Each point is reached from the start by the listed moves, each made 0, 1 or 2 times, or once backwards (-1), plus a little noise. Say if it took an odd or an even number of moves. Then give how often each move was made.

Moves:
(1): [20  4  7]
(2): [ -7  23 -10]
Start: [-23   6   0]
Points:
[-19  56 -12] => odd (1, 2)
[-58  49 -26] => odd (-1, 2)
[-11  32  -2] => even (1, 1)
[ 1 60 -5] => even (2, 2)

Moves:
(1): [ 21   0 -12   6   0   1   0  -7  -1  -6   4   3]
(2): [ 1 21  2 -3  2  2  6  7 -1 -4  6  1]
(3): [ 6 -4 15  2  7 -1  1 -3 -1  2  0  4]
(4): [-6  7  3 23  0  2 -2 -8  2  1 -5  4]
(5): [-6 -2 -9  3 22 -4  4  0  0  1  4 -4]
(6): [-3 -1 -3  0  3 26  7 -8 -2  5  0 -6]
(7): [ 2 -1 -1  1 -3 -6 18  1  0  1 -1 -1]
(8): [ 1 -5  0  6  2  8 -1 19  2  7  2  1]
(9): [ 1  0  1  0  1 -1  0  0 18 -1  0 -3]
(10): [ 3  4 -1 -2 -4 -3 -1 -2  1 15  4  2]
(11): [-5 -7 -1  5 -4  2  0 -5  2  0 26  5]
Start: [  7   1   3   0  -4 -10  -4  -3  -2 -10   1   3]
Points:
[-33  60  13  38  41 -35 -17   6  23  -1  13   7] => odd (-1, 2, 0, 2, 2, -1, -1, 0, 1, 1, 0)
[ 15 -31   0  49  59  40  10 -27  -5  12   6  -1] => even (1, -1, 2, 1, 2, 2, 0, 1, 0, 0, 0)
[ 43  50 -43  -2  21  -4  55 -19  25 -48  -6 -17] => even (2, 2, -1, 0, 1, 1, 2, -1, 2, -1, -1)
[  0 -21 -26 -10   9 -18  38  26  18 -20  33  -9] => odd (0, 0, -1, -1, 1, 0, 2, 1, 1, -1, 1)

Moves:
(1): [11  1  2  1  3  0  0  1 -3 -1  2 -3  1 -1  0 -2 -2  0  1  0  2  2 -1  0]
(2): [ 0 12 -1 -2  0 -3  0  1 -1  0 -1  3 -4 -3  2 -1  0 -2 -3 -1  2 -1 -2 -1]
(3): [-2  1  9  1  2  0  0 -3  2 -2  1 -2  0  2 -2 -1 -1 -1 -1  2  2  0  0 -3]
(4): [-1  0 -2 10 -1 -2 -1  0  0 -2  1  1  0  0  1  0  0 -1  2  3  2  1 -1 -1]
(5): [-2  1  0  1 11 -1  1  1  1  0 -1  0 -1 -1  2  1  2  0  2 -1 -1  1 -1  1]
(6): [-2  1  0  1  1 10  1 -1 -1  3  3  1  0  1  0 -2 -2  2  1  0  1  0  0 -2]
(7): [ 0  0 -3 -2 -2  0 15  0  0 -3 -2  0 -2  1  3  0  0  2  3  1  2  1  0 -4]
(8): [-1 -3  4 -3 -1  1 -1 12 -1  2  0  0  2 -1  2 -2  1  0  2  1  0  1  0 -3]
(9): [ 3  2  2  1 -2  3 -1  0 12 -1 -1 -4 -2  0  3  2 -1 -3  0 -5  1  2  0 -2]
(10): [ 4  0  3  2  1 -3  2  1  1 13  1 -1  3  0  0  0  0 -3 -3  2 -3  0 -2 -1]
(11): [-2  0 -2 -3  3 -4  0  3  3 -1 16 -3 -1  3  2 -4  1  2  0 -2  0 -3 -3  0]
(12): [ 3 -3  3 -4 -1  1  2 -3  2  0  4 15  0  0  3 -3 -4  0  2 -2 -1  1 -4 -2]
(13): [ 0  3 -2 -1  1 -1  0 -1 -1  0 -2  0 10 -1  0  0 -1 -2  3  0  1 -1  1 -1]
(14): [ 2  3 -1 -3 -1  1 -3  3  0  1 -1  3 -1 12  0  4  1 -1  0  1  0 -2 -1  2]
(15): [-1  0  4  2  0 -1  1 -2 -3  0 -1 -1 -1  0  9 -1  1  1  0 -2  0 -3  2  1]
(16): [ 1  0 -2  1 -1  0  0  1 -3  1  5  0  0 -4  0 14  0  2 -2 -3  2  2  0 -4]
(17): [ 1  1  1  0 -1  1  3  0  1 -1 -1  1  1 -2 -2  0 10 -2  0 -2 -1 -1 -1  2]
(18): [ 2  2 -1 -1  1 -2 -1 -2  2  1 -2  0  4  2 -1 -1  2 11  0  0  2  1 -2 -1]
(19): [ 0  2  2 -2 -2 -2 -2 -2 -1  2  2  0 -1 -1  0  0  0  0 11  2  1  1  0  0]
(20): [ 0  0 -1 -2  2  3 -2  0  4 -1  1  1  1 -1  3  1  1  0 -1  9  1  0  1  1]
(21): [-4 -3  0 -2  1  1  0 -1  0  5 -3 -2 -2  0 -1  2  0 -4  0 -1 19  0  0  1]
(22): [-1  0  0 -1  0  1  1  0 -2  1  1 -2  3  0  3 -2  3 -2 -2  0  1 14  0  1]
(23): [ 2  1  1  3  2 -1  3  1  2  1  2  5 -2  3 -5 -1  3 -1 -1 -1  2 -1 15  0]
(24): [-1  1  7  2 -2  2  4  3  1  2  0  0  3 -3 -2  6 -5  2 -1  0  0  1 -1 13]
Start: [-2  0 -5 -1 -4  5  6 -3 -4  4  1 -5 -1  0 -4 -1 -2  1 -5 -2 -5  2  0 -9]
Points:
[-10  10  14  21  14  -8  44  -3  36  29   5 -12  -6  22  -4  27  -1  10
   2 -15  43  -3  -5 -18] => even (-1, 0, 2, 2, 2, 0, 2, 0, 2, 2, 1, 0, 0, 1, 0, 1, 0, 2, 0, -1, 2, -1, 1, 1)
[ 11  19 -13   0   3   9  33 -24  31 -22   3   6   1  -8   0  -1 -23  -9
   9   6  36   0  10 -27] => odd (1, 1, 1, 1, 0, 0, 2, -1, 2, -1, 0, 1, 2, -1, -1, 0, -1, 0, 0, 2, 1, -1, 1, 0)
[ 10  31  -5 -10  -5   1  12 -14  -7  -2 -14  32  17 -12  25  11  -6 -18
  -6   0 -26  12 -21  12] => even (0, 2, -1, 0, 1, -1, 0, -1, 0, 0, -1, 2, 2, 1, 1, 0, 1, -1, 0, 1, -1, 1, -1, 1)
[-12 -12  17 -12 -20   8  12   3   9  26  -2  -2  33 -17  33  15   0 -24
  17   7   7  26 -10  24] => even (-1, -1, -1, 0, 0, -1, 0, 1, 1, 1, 0, 1, 2, 0, 2, 0, 1, -1, 2, 2, 1, 2, -1, 2)
[ -9  12  15   8 -15  29  -7  22  26   3 -12  -1  -7   9 -32  60  14 -24
 -15 -10  22  -9  33  17] => even (-1, 0, 1, 0, 0, 0, -1, 1, 2, -1, -1, -1, 0, 2, -1, 2, 2, -1, 0, 1, 1, -1, 2, 2)
[-12  15   6   9  -9  19  50  -3 -16  -5  26  39  12  -3   4   5  14   3
   3   2  -2  30   2 -38] => odd (-1, 1, 2, 2, 0, 2, 2, 1, -1, 0, 0, 2, 1, 0, 0, 2, 2, 0, 0, 0, -1, 2, 1, 0)

Moves:
(1): [  4   4  -4   2   2 -12  -1  -6  -5   4   3  -3  -3   5  -6   5  -3   3
  -8   7   2   0  -1  -2  -1  -2   0]
(2): [  0  17   2   1  -7  10  -1   3   1   0   2  -6   6   5  -1   3   3   5
  -6  -2   5   3   3 -10   1   4   1]
(3): [ 2  5 13 -1  5  3 -5 -2  2  8  4 -1  3  1 -5 -5  1 -5  8 -5 -5 -2  1 -1
 -3 -3 -3]
(4): [-7 -6 -1 10  1 -2  2 -1  9  2 -2  0  0  2 -6 -2  1  4 -4  1  1 -2  3 -1
 -8  4 -2]
(5): [  2   3 -12  -1  12   0   6  -4   4 -10   1  -2   4  10  -4  -2   3  -1
   1   3   1   5  -4   1   5   2  -6]
(6): [ 14  -5  -5  -7   1   6  -7  -1   2   4   3  -7   0  -2  14  -9   5   1
 -10  -2 -13   1   3   3  -2   4   2]
(7): [-1 -1  0 -1 -2  0 10 -4  3  2  4  1 -5  0  1 -1  1  3  2  6 -3 -1 -1 -4
  2  3 -1]
(8): [ 3 -1  3  4  3  5  5 13 -4  0  3  1  3  7  3  5  2  2  0  0 -2 -2  1  6
  3  4  5]
(9): [ 3  9  7 -1 -7  2 -5  3 18 -8  0  4 -4  3  2  3 -2  6  4  1 -2 -9 -5 -1
  8  2  4]
(10): [ 4  4 -5 -7 -3 -2 -2  3  2  8 -4 -5  4 -9 -6 -3 -4  0 -2  6 -6  0  3  7
  4  6  2]
(11): [-2 -2 -2  4 -2 -4 -1  2  5  1  5 -2  1 -3 -2 10 10 -6 -2 -4 -2  2 -3  1
  6  4 -6]
(12): [ 4  0 -2  5  5  3  1  0  0  4  1  7  0 -2  0  1 -4  0 -2  0  0 -2  0 -1
  2  2 -1]
(13): [  5  -3   2  -4  -6   2  -6  -7  -3   0  -5   5  14   9  -3  -1  -1  -4
   3  -2  -5 -10   0  -5   0   4   4]
(14): [-3  0 -2 -3 -3 10 -6  0  0  0  1  3 -3  7 -6  3 -5 -3 -5  3 -3  5  3  0
  3 -2  3]
(15): [-6  2 -1  0 -1 -4  1 -2  1  6  1  3  0  2  6  3  2  1 -1  9 -7 -2  3 -3
  1 -2 -2]
(16): [-2  2  3 -2  4  6  2 -9  2 -6 -8 -8 -1 -5 -7 12  0 14  1 -3 -8  4  3 -1
  8 -4  1]
(17): [  2   7  -1  -2   1   1  -5   5  -1   3 -10   9  -9   4  -4  -1  16  -1
   5  -4   2   0   8  -2  -4   4  -1]
(18): [-2  0  0 -4  1 -4 -5  0  0  3  6  3  0  4  1 -3  2  9 -2 -4  0  4 -1  2
  2  1  3]
(19): [ 3 -7 -9  8 -8 -1 -6  0  3  6  1 -7 -2  3  4  5 -4  5 14  0  0  2  1 -9
  1  0 -3]
(20): [ 2 -1  1  3 -7  5 -9  0 -9 -7  1  2  4 -2 -3 -4  3 11  2  8 -1 -9 -6  6
  6 -1 -6]
(21): [-1 -5  1  0  2  3  2 -3  2  5  2 -4  5  0  0 -2  8  1  0  7  8  4  5  2
  9  1  4]
(22): [ 4 -2  4  1 -7  1 -1 -2  6 -1 -4  6  2  0  5  0  1  0 -2  5  1 15 -1  5
 -5 -2 -5]
(23): [ 3  0  0 -5  0 -2 -1  6  3 -4  4  1  0 -3 -3  0 -3 -3  6  0  2  1  7 -2
 -7  1  2]
(24): [ 2  6 -4  2  2  2  2 -2  3  3  2 -1  3 -1  1  4  4 -1  5 -1  4 -1  0  8
 -7 -4  3]
Start: [  1   6  -5   0   5  -1  -2   0   2  -3  15  13  -2   0   5  -8   1   4
  -1  -4  -1  -1   5   0   7 -10   0]
Points:
[ 20  33  13 -10 -15  10 -33 -17  -2   8  48   8   6  -3  -6 -16  -9  36
   2  17 -15  26 -31  53   8 -38 -15] => odd (1, 0, 2, -1, 0, 0, 1, 0, 0, 1, 0, -1, -1, 1, -1, 0, -1, 2, 0, 2, -1, 2, -1, 2)
[ 14  36  -8  14  -3  17 -16   6  -1  51   6  -4  55  60 -35  11 -24  -1
  19  10  -6  18  40 -29  -8   8   8] => odd (1, 2, 2, 1, 1, -1, -1, 2, -1, 2, -1, 0, 2, 1, 1, 0, 0, 0, 2, -1, 0, 1, 0, 0)
[ 25  19  29 -34 -20 -41  -6 -16  15   6  43  32   3   3 -11  -5 -40 -49
  -5   2 -22 -36  -3 -41 -11  -2   8] => odd (2, 0, 1, -1, -1, 0, 2, -1, 1, 0, 1, 0, 2, 0, 0, -1, -1, -1, -1, -1, -1, 0, 2, -1)
[ 21  47  47 -23  19  58 -16  24  55   6  30  30  -6 -17  32  16 -34 -11
   9  -1 -38   4  34  29  -6 -37  33] => even (-1, 0, 2, -1, -1, 1, -1, 1, 2, 0, -1, 2, -1, 2, 2, 1, -1, -1, -1, -1, 0, 1, 2, 2)
